Rows are points. Each copy is the shape, with its points in the same order, turned, moved and blurred by noise. Say if it was mirrored as well.
In the rows, 128 means zero.

Shape (6 x 3)
[[184 136  31]
 [176  83 173]
 [ 81  77 188]
 [113 172 134]
 [113 109 124]
 [ 93 151 159]]
Copy 1 (6 x 3)
[[150 179  24]
 [163 186 176]
 [106 122 210]
 [167  91 117]
 [120 134 133]
 [150  81 153]]
Copy 1 is: mirrored
Copy 2 (6 x 3)
[[225  72 169]
 [ 80 120 156]
 [ 84 199 120]
 [146 132  62]
 [139 160 130]
 [117 159  75]]
Copy 2 is: mirrored

Shape (12 x 6)
[[138 130  96 161 111  90]
 [111 107  66 169  67 201]
 [ 50  39 117 150 120 149]
 [ 42 151 162 158 139 224]
 [126 135  71  89  95 113]
 [198 136 127  73  95  77]
 [173 157 133 131 114 115]
 [ 12 119 170 128 192 127]
 [ 59  95 122 157 146 169]
 [137 132 152 112 214  85]
 [142 120 153 115 208 115]
 [138 150 206 130 185  99]]
Copy 1 (12 x 6)
[[162  99 147 160  58 120]
 [ 84 163 151 138  34 188]
 [104 180 134 215 126 157]
 [ 85 223 200 106 128 107]
 [126  94  88 125  69 117]
 [169  25 102  98 104 134]
 [171  84 159  96  85 126]
 [136 202 154 173 173  51]
 [122 199 151 161 117 128]
 [232 127 129 128 143  80]
 [220 149 132 121 150 104]
 [210 114 182 115 166  81]]
Copy 1 is: only turned
Copy 2 (12 x 6)
[[100 145  96 170 148 121]
 [133  99 147 198  50  94]
 [ 83  85 169 123 128  37]
 [102 135 174  62  27 105]
 [104  76  71 158 132 139]
 [ 93  94 107 176 178 217]
 [106 139 117 155 143 195]
 [ 70 139 143  22 124  76]
 [107 121 156  94 103  69]
 [122 145 113  64 210 158]
 [135 132 143  75 182 150]
 [ 93 173 153  66 183 181]]
Copy 2 is: mirrored
Copy 3 (12 x 6)
[[146 154 161 148  91 128]
 [ 55 119 151  83  43 144]
 [ 56 131 140  97 135  55]
 [ 40 116  23 128  96 118]
 [155 173 145  73 101 150]
 [199 147 161 111 151 202]
 [162 129 130 143 109 181]
 [ 99 162  32 135 157  46]
 [ 73 121  92 115 104  72]
 [206 118  86 157 154  92]
 [187  98  83 143 147 105]
 [168 119  66 192 172 130]]
Copy 3 is: only turned

Shape (12 x 9)
[[ 71 160  83 107  90 127 184 104 121]
 [175  59 107  86  89 167  83 174  79]
 [ 84 146  92 188  99 153 124 153  71]
 [ 97 130 121 113 169 136  61 198  42]
 [ 71  83 152 191 188  73  97 159 161]
 [ 84  76 170  71 119  70 163 190  62]
 [112 159 161 139 205 137 143 179 128]
 [104  70 107 169 142  74 174  80 134]
 [201 150  78 173  90 102 142 126 161]
 [111 130 175  98 101 118 159 126 114]
 [113 137 214  64 163  45 168  85 170]
 [135 102 116  71  89 109 151 123 160]]
Copy 1 (12 x 9)
[[123  50 128 134 189  74  82 153 187]
 [127  91 119 100 145 205  88 122  60]
 [186  64 149 190 159 123  83 147 123]
 [102  62 181 177 109 132 114 108  43]
 [157  95 180 167 124  93 249 142 121]
 [146  41 171  49 130  71 133  92  79]
 [110  63 149 176  54  80 153 151 135]
 [174  96 123 118 196  66 189 190 121]
 [170 130 161 115 152 165 101 238 172]
 [139  99 121  92 113  80 102 116 135]
 [ 93 139 138  53  97  15 175 129 166]
 [114  88 121  52 161 139 134 145 164]]
Copy 1 is: only turned
Copy 2 (12 x 9)
[[ 90 194  54 192  90 136  89 161 108]
 [176 123  99  75 109  71 134 102  53]
 [111 182 122 103  87 155  40 170  80]
 [103 103 150  78  28  89  78 156  80]
 [153  71 126 111  51 209  89 179 182]
 [150  81 128 186  46 126 145 193  40]
 [ 69  85 162 131  98 117  92 181 155]
 [140 106  61 179 101 224 107 122 131]
 [183 179 107 165 151 132  47 100 154]
 [115 153 124 172 106 133 154 169  98]
 [104 111 126 239  64 147 202 147 175]
 [158 150  64 169 106 105 144 133 124]]
Copy 2 is: only turned

Shape (18 x 12)
[[134 147  65 105 145 165 143 145 116 111 168 183]
 [152 198 152 103 170 143 171  44  94 127 185 184]
 [110 155 118 129 107 204 173  92 135 102 157 170]
 [169 110 119 188  70  92 131 112 166 103 109  98]
 [169 107 134 154 135 108 164 161 183 143  98 121]
 [148 190  97 154  66  86  79  86 109 140  40 163]
 [138 174 111  80 178 235 123 105 146 131 134 117]
 [135 124 154 195  59 106 150 155 110 163  77 112]
 [163  95 136 197 130 108 127 148  84 106 113 100]
 [ 83 172 153  79 144 148 126 120 130 117 177 147]
 [107 127  92 162 119 108 181 132 128 104  45  80]
 [147 178  89 126  52  57 146 120 112 120  66  76]
 [152 187 128 121  49 102  79  99 102  77  70 126]
 [156 173 104  98 101 175 157  58  84 139 230 149]
 [128  91 120  46 130 175 132  86 122 123 113 167]
 [120 110 111 183 114  93 118 113 129 177 118  93]
 [118 148 115 102 146 174 138  69 112 113 142 145]
 [193 186 122 135  13  77 113 129  72 132  26 110]]
Copy 1 (18 x 12)
[[ 70  82 172 126 134 108 121 107 151 116 158 164]
 [109  76  87  73  71  72 146  95 203 126 128 195]
 [121  66 141 123 144 147 133  89 151 112  98 219]
 [161 115 155 129 187 155 153  79 145 166  83  64]
 [120 111 184  85 150 171 147 141 149 124  82  70]
 [155 108 105 158 142 128  34  22 178 122  98  63]
 [ 92 152 167 101 131  97 125 114 146  60  71 210]
 [177 129 164 148 153 202  86 103 178 209  95  85]
 [149 115 187  98 178 114 117 102 135 225  89  79]
 [114 150  91  99 134 120 134 132 131 119 144 183]
 [122 111 161 118 231 156  79 133 190 140  75  93]
 [173 156 132 162 209 131  91  76 220 135 129  63]
 [174 148  98 132 188 127  80  24 149 116 114  97]
 [160 106 131 137 104  69 190  89 200 129 142 219]
 [171  88 166  99 122 104  95 137 115  77 143 166]
 [138 128 148 171 146 126 100 150 144 177  67  86]
 [132  88 130 105 135  89 114 107 163 109 102 189]
 [207 159 148 150 173 156  46   7 212 139 123  44]]
Copy 1 is: mirrored
Copy 2 (18 x 12)
[[182 185 129 173 136 125 143 212 127 121 168 123]
 [235 156 112 135  86  72 144 137 105 175 140 170]
 [176 147  94 107  69 126 141 191 160 130 186 143]
 [136  39 127 129 160 179 111 139 176 102 130 135]
 [130 102 142 138 186 169 117 118 153 139 191 119]
 [156  88  29 209 153 144 103 123 209 111  97 178]
 [160 199  89 110 118  52  60 158 137 121 181 101]
 [103  69 104 172 121 180 145 105 208 142 156 118]
 [109  63 153 187 108 160 114 127 116 100 148 111]
 [146 196 108 111 106  89 164 157 130 142 120 130]
 [110  92  50 136 137 216 108 130 125 134 147 101]
 [145  56  31 160 175 172 136 143 161 144  80  95]
 [133  61  30 171 146 107 135 159 170  91  86 162]
 [232 140 144 139  72  63 126 205 152 166 110 113]
 [112 172 111 147 134  96  84 210 137 177 154 181]
 [135 106 149 163 129 185  92  97 170 139 107 108]
 [166 163 100 131  91 107  93 173 129 145 145 146]
 [122  17  16 223 177 129 125 142 199 132  99 131]]
Copy 2 is: mirrored
